Every row gives one point. The ring and each string are closed loops that go straight from each point to the next, and from the last back to the first. Before rounding, they use only three directions, however many columns there are. How many times does the string pass through the ring? Passing back the other way cancels.

Ring:
[[ -4 -27   7]
 [-10 -20  39]
 [ 15  12  53]
 [ 30  29  35]
 [ 28  34 -20]
 [ 19  15 -51]
 [ 14 -10 -41]]
String (23 x 3):
[[  8  28  23]
 [ 55  46  59]
 [ 67  35  69]
 [ 44  19  71]
 [ 17   0  95]
 [-37 -16  45]
 [-21 -13  21]
 [  8 -11  16]
 [ 12  -6   7]
 [ 20 -15   7]
 [ 18 -33   4]
 [-17 -43   0]
 [-31 -27   2]
 [-38 -42  22]
 [-16 -38  52]
 [ 19 -16  61]
 [ 34   1  53]
 [ 34  11  79]
 [ 35  28  84]
 [ 41  37  59]
 [ 71  41  43]
 [ 47  23  18]
 [  8  11   6]]
Times through: 0
String:
[[ 33 -32 -22]
 [ 25 -15   2]
 [ 18  -3   5]
 [-20 -13   3]
 [-29 -31  15]
 [-29 -38  17]
 [  3 -37  14]
 [ 30 -24   2]
 [ 22  -9  -7]
 [ -4  -5 -13]
 [ -7 -10 -49]
 [  0   0 -77]
 [ 24  17 -73]
 [ 43  23 -39]
 [ 30  17 -18]
 [  0   9 -11]
 [ -3  27 -39]
 [ 19  39 -55]
 [ 46  39 -56]
 [ 43  21 -33]
 [ 13   8 -25]
 [ -9   0 -47]
 [-20  -9 -40]
 [  9 -23 -45]]
Times through: 4

Ring (7 x 4):
[[-17  -8  24 -22]
 [-32 -45  41 -32]
 [ -1 -49  43 -24]
 [ 51 -16  11   0]
 [ 43   9 -30   8]
 [  9  33 -58   6]
 [  2  25 -16  -6]]
String:
[[-29  16 -55  -6]
 [ -8   7 -25  -8]
 [ 26  18   0  -3]
 [ -2  -1  -8 -10]
 [-27   6 -20 -14]
 [-30  11  -2 -19]
 [ 21  15  55 -18]
 [ 16  -2  41 -16]
 [ 13  -8  38 -17]
 [ -9 -27  71 -32]
 [-58 -48  49 -42]
 [-81 -59  29 -44]
 [-27 -28   8 -22]
 [ -6 -28  24 -20]
 [  9 -48  66 -27]
 [ 10 -68  84 -31]
 [ 28 -39  54 -18]
 [ 19 -16  18 -11]
 [-17 -24  -8 -16]
 [ 18 -43  20 -13]
 [ 22 -32   7  -8]
 [  8 -19  -9  -8]
 [ 21  -9  -3  -5]
 [ 66   3  12   5]
 [ 94  18 -16  20]
 [ 69  21 -26  16]
 [ 46  15 -17   7]
 [ -1   3 -32  -4]
 [ 24  15 -26   2]
 [ 50  33 -26  11]
 [ 30  58 -76  18]
 [-16  45 -89   7]]
Times through: 1
String, 29 rows:
[[  4   2 -12  -7]
 [-23   4 -31 -10]
 [  6   1  -2  -9]
 [ 30  18  29  -9]
 [  6   7  46 -20]
 [-39 -16  25 -29]
 [-53 -26  12 -31]
 [-48 -36  48 -38]
 [-33 -35  58 -36]
 [-64 -37  20 -36]
 [-35 -20  -2 -22]
 [-55 -23   0 -28]
 [-17  -4  50 -28]
 [ 23  15  40 -13]
 [ 33  18  20  -6]
 [ 46  50   1   4]
 [  2  49 -55   4]
 [-34  23 -75  -2]
 [-11   6 -36  -6]
 [ 49  27 -21   9]
 [ 57  39 -52  19]
 [ 24  29 -77  15]
 [ -6   8 -60   1]
 [  7  -1 -19  -5]
 [ 58  18  -7   8]
 [ 57  36 -51  19]
 [ 16  42 -95  17]
 [ 35  59 -87  22]
 [ 28  24 -23   3]]
Times through: 2

Ring:
[[-32 -28   8 -23 -30  -5]
 [-22 -33  27 -29 -16   6]
 [  6 -32  47 -39   6  14]
 [ 26 -15  44 -43  16  -4]
 [ 33   5  27 -42  13 -30]
 [ 34  20   0 -35   2 -53]
 [ 28  20 -37 -22 -19 -60]
 [ 16   8 -53 -13 -35 -50]
 [ -3  -4 -51 -10 -44 -39]
 [-29 -17 -26 -13 -45 -24]]
String, 24 rows:
[[  4 -20   1 -25 -17 -10]
 [-33  -7  17 -29 -24 -30]
 [-35  -9  30 -33 -18 -26]
 [  1 -12   9 -29 -13 -18]
 [ 22 -43  37 -35   7  29]
 [ 21 -38  69 -47  24  28]
 [  6  -5  55 -47  14 -18]
 [  2   3  15 -34  -7 -35]
 [ 15  11  31 -42   8 -40]
 [ 22  40  38 -50  19 -73]
 [  6  12   4 -32  -9 -48]
 [ 40 -11  -3 -29  -2 -13]
 [ 45  34 -21 -32  -2 -71]
 [ 31  48 -40 -26 -16 -95]
 [ 10  18 -24 -24 -21 -59]
 [ 26  -5 -27 -20 -19 -27]
 [ 38 -11 -54 -12 -28 -23]
 [ -1  18 -79  -4 -55 -70]
 [-21  14 -68  -5 -58 -68]
 [-19 -10 -72   0 -63 -38]
 [-39   5 -37 -12 -52 -55]
 [-18  -4 -14 -21 -32 -35]
 [  1 -34 -11 -18 -26   6]
 [-17 -39  -2 -18 -31  10]]
Times through: 3
